Each row is a point. Each copy is the shape, with its points in the same order, stretched, turned, moved and blurred by noise. Is it also mirrored, or only turned?
In the rows, 128 means zero.

Shape (8 x 2):
[[138 107]
 [155  60]
 [151 133]
 [179 131]
 [167 152]
 [ 48 141]
 [110  81]
 [ 90 129]]
Copy 1 (8 x 2):
[[100 150]
 [ 45 189]
 [137 159]
 [147 195]
 [168 171]
 [108  21]
 [ 57 125]
 [109  79]]
Copy 1 is: mirrored
Copy 2 (8 x 2):
[[114 115]
 [101  67]
 [134 118]
 [153  91]
 [158 117]
 [ 63 224]
 [ 80 125]
 [ 89 177]]
Copy 2 is: only turned
Copy 3 (8 x 2):
[[121 105]
 [ 96  64]
 [145 113]
 [167  90]
 [172 108]
 [ 84 194]
 [ 85 115]
 [101 154]]
Copy 3 is: only turned
Copy 4 (8 x 2):
[[ 96 123]
 [ 38 100]
 [104 154]
 [ 78 179]
 [113 175]
 [204  54]
 [ 93  81]
 [168  90]]
Copy 4 is: mirrored

Shape (7 x 3):
[[153 193  84]
 [ 92 133 119]
 [168 133 120]
 [ 65  51 137]
 [138 174 117]
 [172 157 155]
 [101 156 138]]
Copy 1 (7 x 3):
[[190  93  92]
 [143 178 150]
 [138 108  88]
 [100 249 164]
 [160 111 120]
 [121  78 110]
 [139 149 162]]
Copy 1 is: only turned
Copy 2 (7 x 3):
[[125 191 203]
 [ 93 147 139]
 [142 106 175]
 [ 52  74 105]
 [135 165 172]
 [179 109 146]
 [118 160 129]]
Copy 2 is: mirrored
Copy 3 (7 x 3):
[[ 73 106  32]
 [ 90  87 140]
 [124 142  92]
 [144  80 214]
 [ 70 119  79]
 [ 92 175  92]
 [ 74 101 130]]
Copy 3 is: only turned
Copy 4 (7 x 3):
[[213 201  55]
 [155 104 108]
 [154 201 133]
 [ 72  45 165]
 [198 166  98]
 [193 203 132]
 [180 123 107]]
Copy 4 is: mirrored

Shape (12 x 6):
[[103  91 118 113 222 124]
 [ 10  92 111 155 110 139]
 [109 138  83  25 137 125]
 [ 92 152 129  72 155 160]
 [150  96 175 105 108 130]
 [150 130 158 146 118 127]
 [159  98 168 133 114 117]
 [124 164 173 136 113 118]
 [154 165 163 160 123 162]
 [153 148 163 135 170 174]
 [159 146 133 136 153 152]
 [130 127 131  59 153 124]]
Copy 1 (12 x 6):
[[144  24  45 118 127 175]
 [101  91   7  79 120 112]
 [158  76 153  91  47  88]
 [ 77  67 133 128 100 132]
 [121 120 167  70 134 174]
 [110 142 145 135 166 148]
 [132 134 147  93 164 169]
 [ 91 124 152 157 171 110]
 [ 62 155 148 173 173 161]
 [ 65 102 133 167 161 199]
 [104 129 133 160 144 163]
 [139  71 150 104  97 135]]
Copy 1 is: mirrored
Copy 2 (12 x 6):
[[ 22 134 112  71 127  88]
 [ 85 177  68 191 105 140]
 [ 79  52 165  94  71 184]
 [ 92 139 152  83 112 187]
 [166 113 138 100  77  95]
 [137 137 159 131 133  99]
 [149 125 147 111 100  74]
 [133 157 186 131 107 140]
 [152 158 167 126 161 132]
 [117 163 142  76 163 128]
 [108 125 156 101 162 115]
 [ 94  92 162  77  85 144]]
Copy 2 is: mirrored

Shape (14 x 9):
[[ 99 137 109 111 143  95  91  55  36]
 [135 132 233 161 104 150 188 108 140]
 [194 166 152 123 175 172 116 115  82]
 [146 157  87 189 152  27 171  54  95]
 [ 90  91 157 208 114 117  99 154 124]
 [194 127 148  76 164 125 105  93 147]
 [ 95 144 114 131  99 121 110 112 172]
 [ 76 161 122  93 161  83  89 103 176]
 [166 135 176  87 151 150  36 109  91]
 [140  63 128 105 176 112  84 160 118]
 [141 141 211 167 172 144 100 140 143]
 [128 129 151 131 155 133  97 172 159]
 [ 82  82 147 144 194 133 152 140 111]
 [124  66 149 179 135 144 109  84 112]]
Copy 1 (14 x 9):
[[142  78 219 118 170 158  69  89  79]
 [141 142 149 170  72 148 189 126 116]
 [146 120 158  36 132  52 140 170  74]
 [ 85 126 209 208 130  29 150  53  86]
 [143 139 172 157  95 117 108 160 215]
 [ 71 126 110  37 170 102 160 113  99]
 [ 77 175 133 119  87 139  68  79 139]
 [ 38 216 159  82 152 174  88  85 127]
 [104  88 169   7 166 139 112 177 114]
 [124 128 100  77 215 121 135 168 185]
 [115 172 186  67 106 110 178 184 164]
 [103 190 120  73 140 115 123 173 160]
 [184 183 137 123 178 149 154 136 173]
 [164  95 163 113 111 117 139 102 195]]
Copy 1 is: only turned
Copy 2 (14 x 9):
[[ 77 118  44 193  63 192 132 106 140]
 [139  96 149 144 101 124 214 187 174]
 [ 48 138  79 113 137  96 173 136 125]
 [165 154  71 221  60 111  89 188 168]
 [122  85 170  94  86 163 104 148 170]
 [ 90 124 102 138 169  48 172  79 140]
 [182 119 112 113 100 136 140  99 150]
 [149 160 111 139  78 140 138  66 187]
 [ 33  94 100 117 111 108 177  60 124]
 [ 79 131 154 111 190 116 105  91 147]
 [ 75 119 149  97  92 112 184 139 184]
 [117 137 152  82 138 115 146 110 150]
 [ 91 157 127 116 160 169 142 151 196]
 [ 92  70  93 123 128 146 118 131 203]]
Copy 2 is: mirrored
Copy 3 (14 x 9):
[[ 52 115  71  31 160  49 122 123 126]
 [143 111 101 131 118 188 200 102  20]
 [135 131 188  17  87 141 147 117  71]
 [ 83 191 132  75 198  50 168  78  96]
 [ 98 163  82 110 138 175  80 110 127]
 [170 147 159 109  74 114 114 155  71]
 [150 136  97 126 147 117 100  91 148]
 [151 126 127 118 178  76  46 105 126]
 [155 116  98  26  72 131  66 161  93]
 [103 173 148 135 104 135  58 193 141]
 [161 131 143  63 114 192  76 113  55]
 [156 155 158 106 120 171  61 136 120]
 [ 51 138 174 133 162 140 100 133 101]
 [ 81 151  91 104  83 141 119 113  81]]
Copy 3 is: mirrored
